Each row is a point. Each copy is the shape, with its points in the same order, stretched, turned, moved and blurred by noise. Is it also mirrored, or only turned?

Shape, 6 rows:
[[ -5  48]
 [  3  46]
 [  4 -61]
 [-81   5]
 [-14 -65]
 [-22 -64]]
Copy 1, 6 rows:
[[-18  43]
 [-25  30]
 [ 29 -49]
 [ 62  54]
 [ 51 -38]
 [ 51 -30]]
Copy 1 is: mirrored
Copy 2 (6 x 2):
[[ 66  28]
 [ 55  36]
 [-12 -18]
 [ 72 -56]
 [-10 -37]
 [ -4 -41]]
Copy 2 is: mirrored
Copy 3:
[[-43 -13]
 [-42 -23]
 [ 66 -20]
 [-15  56]
 [ 65  -4]
 [ 60   3]]
Copy 3 is: mirrored
Copy 4 (6 x 2):
[[ 46   1]
 [ 53  10]
 [-43  48]
 [-18 -64]
 [-57  34]
 [-60  23]]
Copy 4 is: mirrored

Shape (7 x 4):
[[-33  10  91   8]
 [ 82  14 -43 -63]
 [ 36 -24  27  31]
 [ 37  73  -9 -65]
 [ 51  -5  54  16]
 [ 10 -22  15 -25]
 [ 33  35  -7   5]]
Copy 1 (7 x 4):
[[-70 -27  -5  77]
 [110   7  37 -44]
 [  8 -37 -49  21]
 [ 66  61  74  14]
 [  5 -51 -32  62]
 [ 13 -35  -2 -14]
 [ 35  40 -10  24]]
Copy 1 is: only turned
Copy 2:
[[ 94 -34  21  29]
 [-28  36  58 -96]
 [  1   7  46  24]
 [ 30  34  11 -94]
 [ 35  24  65  20]
 [ 17 -27  44 -25]
 [  4  29   5 -28]]
Copy 2 is: mirrored
Copy 3, 7 rows:
[[ 24 -20  83  26]
 [ 42  43 -76 -57]
 [ 27  -3 -15  59]
 [ 14  66  -6 -92]
 [ 58  19   0  52]
 [ 21 -33   2  -3]
 [  0  42 -17  -9]]
Copy 3 is: only turned

Shape, 13 rows:
[[-28  20   5  -4 -88  63 -46 -26]
 [-20  52 -41 -29  45   6  -6  30]
 [ 50  21 -43  78  -5  -2 -22  14]
 [-19  16  24  -7  30  20  51  26]
 [-62 -23 -13 -30 -72 -35 -52 -16]
 [ 62   1 -56  35 -35 -49  33 -59]
 [-18 -54  15 -21 -51 -60  37  39]
 [ -3   3 -64 -34 -40 -71  24  12]
 [  8  12  16  39 -27   6  32 -33]
 [ 49  36  26  25 -46 -29 -78 -23]
 [ 18  48   5  -9 -13  18   9  17]
 [101  -1  35 -47  15 -60  63   1]
 [-22  82  -8  22 -31  19 -12  -1]]
Copy 1:
[[ -47   95  -11  -83   -1   46  -14   26]
 [  -6  -12  -61   16   62  -53  -38   22]
 [   8   54  -53   77  -53   -5   36    2]
 [ -33  -21   17   -3   68  -32   30  -21]
 [  -7   24    6 -112  -54  -37  -50    0]
 [  91   33  -55  -11  -67  -15   86   -8]
 [ -15  -54   57  -69  -50  -71   47    1]
 [  44  -26  -43  -59  -36  -95   29   33]
 [   7   54    8  -17   -6    2   64  -36]
 [  63   92   26   14  -38   16  -12   23]
 [  -1   31   -8   -2   46  -12   25   32]
 [ 110  -63   61   12   27  -10   88   35]
 [ -15   94  -36   -8   41  -38    4    5]]
Copy 1 is: only turned
Copy 2 (13 x 8):
[[-45  21  24 -41   3  75 -84  10]
 [  8 -26 -16 -50  35 -42   9  22]
 [ 39   4 -72 -15 -41  17 -21 -23]
 [  8 -66  30  19  11 -18  18  -9]
 [-63  74  36 -21 -17   8 -42  40]
 [ 56  51 -25 -62 -96  38  11 -56]
 [-17   6  60  42 -80 -20  19  26]
 [ 16  33  15 -62 -76 -24   9  15]
 [ 17   4  20  -2 -20  40 -28 -53]
 [ 52  63 -25 -13   6  64 -49  18]
 [ 44 -31   1 -29   5  16 -20   1]
 [121 -26  19   7 -56  26  72   6]
 [ 23   7  -3 -47  32   4 -78  -3]]
Copy 2 is: mirrored
Copy 3:
[[ -27  -61   41   13  -23   68   15   77]
 [ -15    0  -61   20   65  -16   34   35]
 [  45   25   31   61   25   17    4   -2]
 [ -12  -33  -43  -27  -17   -6   19  -33]
 [ -17  -35   77    3   25  -35    1   98]
 [  75   37   62  -50   63   24   21  -29]
 [  52  -45   28  -42  -33  -73  -16   38]
 [  63   -3   22  -41   44  -52   35   59]
 [   5  -18   45  -22  -10   28   35  -37]
 [   7   54   56   25  -23   28  -26   73]
 [  18  -11  -21   -7  -17   30   21   21]
 [  86   54  -11 -105  -19   -9  -37  -32]
 [  -3   -1    7   26  -12   30   73   22]]
Copy 3 is: mirrored
Copy 4, 13 rows:
[[ -3  78 -41  -1 -30  68  -1 -26]
 [-32  -7 -56 -19  35   5 -36  14]
 [ 34  -2   3  48 -20 -10  -7  44]
 [ -3 -31 -46 -33  46  14  52  -1]
 [-44  19  -2  -1 -55  48   1 -62]
 [ 45 -27 -37  32 -59 -70 -23 -34]
 [-17 -66   8 -24 -53  29  48 -31]
 [-25 -47 -31 -22 -59 -23 -28  -7]
 [ 26   3 -41   0  -6 -24  45 -15]
 [ 26  68  38   1 -38  -2  -4   7]
 [  4  16 -32 -26  17  16  -1  19]
 [ 62 -63   7 -77 -12 -49  13 -10]
 [-20  59 -52  -7   4   6   9  22]]
Copy 4 is: only turned

Shape (15 x 9):
[[ 14 -41  20  17  47 -22   4  -3 -33]
 [-80  60  12 -22 -64  78 -43 -15 -13]
 [-53  40  -2 -55 -33  81  -6   6  50]
 [-47  31 -35 -30 -75  24 -21   7  16]
 [ 55   4  68  16  23   3  36  16 -32]
 [ 22 -60  48 -28  -6   2  11   5 -67]
 [ 27 -37  52  36  24 -30  19 -55 -35]
 [ 67 -39  28   3 -14  12 -13  -2 -18]
 [-16  33   6  33  -5   0 -46  44 -29]
 [ -5 -25  12  22 -19  -3  59  13 -33]
 [  7 -38   6  -4  50  18  16   8 -42]
 [ 17 -38  38  38  21 -34   2   8   1]
 [-16  81 -43 -19 -35  43 -10 -11 -21]
 [-23  39 -51 -16 -47 117 -28 -24   9]
 [ 18 -12  30 -41  21 -44   5 -13 -24]]
Copy 1, 15 rows:
[[-12   7  43  46  26   1 -24 -49 -10]
 [ 20  63  16 -26 -14  56  19 120  13]
 [ 34  12  47 -53  -9  34  15 121  62]
 [ -2   4  -1 -31 -57  32   6  91  13]
 [ 71 -16  32  67  18   1 -10 -12 -14]
 [ 15 -17  66  40  26  12 -45  -7 -81]
 [  7  -5  38  36  40  29  29 -67 -52]
 [ 52 -18  27   6  -6  30 -30 -39 -43]
 [ -1  42 -16  52 -35  30 -28  20  22]
 [ -8 -34 -12  44  27  -4  -4  12 -19]
 [ -3  16  48  26  46 -24 -44 -12  -2]
 [  1 -27  20  51   7  38  -2 -51  -3]
 [ 33  52 -13 -16 -44 -19   4  76  27]
 [ 41  54 -17 -90   7  22  -7  89  43]
 [ 10 -16  86  38 -26 -11  -7 -13 -37]]
Copy 1 is: only turned
Copy 2, 15 rows:
[[-44 -10 -33   8  51  15  40 -11   4]
 [-17 -39  38 -55 -55  12 -97  11 -82]
 [ -7  -7  46 -56 -57   1 -94  26  23]
 [ 18 -28   5 -36 -53 -39 -61   0   4]
 [-21 -18  12  35   6  41  59  22   1]
 [-20 -93   0 -22  31  30  27  12  10]
 [-12 -10 -40  -5  39  64  56  -4 -28]
 [ 18 -44  17  23  37  24  31 -29  20]
 [-30 -13   7  44   8 -35 -17 -11 -46]
 [-23 -49 -34  -1 -35  30  10  -1  16]
 [-57 -11  -6  -8  39  18  18 -15  15]
 [ -6  -8 -40  29  37  21  24   5   6]
 [ -3  13  33 -35 -54 -36 -15 -36 -34]
 [-18 -12  76 -47 -42  17 -77 -55 -25]
 [  7 -12 -14 -37  37 -15  41  29  23]]
Copy 2 is: mirrored
Copy 3, 15 rows:
[[ -20  -46   -9   45   18   12  -19  -10  -45]
 [ -23   -1    8  -59 -117   43   21   32  -63]
 [   9   -1   -5  -82  -72   71   -3   22   -2]
 [  18   45  -12  -26  -83   27   -4   37  -10]
 [  -5  -20   71   43   18   43   19  -21  -48]
 [  33  -24    8   63  -27   63   -3   -5  -93]
 [ -39  -25    6   48    3    8  -19  -69  -67]
 [   4  -23   28   74  -48   46  -11  -24  -20]
 [ -35  -16   34   22  -31   -3    3   59  -32]
 [  -6   27   -9   52   15   46   19   -9  -43]
 [  -4  -57  -15   37   18   41   14    4  -41]
 [ -39  -17    8   48   13   21  -48  -15  -31]
 [  20   20   22  -38  -57   -8   68   21  -10]
 [ -13  -12  -24  -29 -114   53   60    6   23]
 [  41  -16   22    2    7    6  -30  -12  -63]]
Copy 3 is: mirrored
Copy 4 (15 x 9):
[[  3 -52  51 -28  35   4 -15  32   5]
 [ 19  31 -51  18 -72  40 -65 -42 -14]
 [ -1  49 -64  17  -9  37  15 -42  -8]
 [ 20 -28 -48  47 -34  15  -9 -41 -18]
 [-46   2  81  25  43  23 -34  13  25]
 [ 28 -31  84  20  14  78  -9  25  15]
 [-11 -42  99 -31  -3  -5 -22   9  13]
 [ 27 -24  79  29  29  19  -6 -24  37]
 [-15 -33 -28  19   9   5 -81  -8  22]
 [-29 -30  39  40 -28   9   1  44  21]
 [ 20  -5  37 -13  36  20  -4  45   3]
 [-29 -46  44 -22  25   4  -4   5  39]
 [  2  10 -33  54 -26 -20 -55 -27 -46]
 [ 59  56 -47  32 -37 -22 -22 -42  -2]
 [-13 -38  63 -14  35  43 -11   0 -37]]
Copy 4 is: mirrored
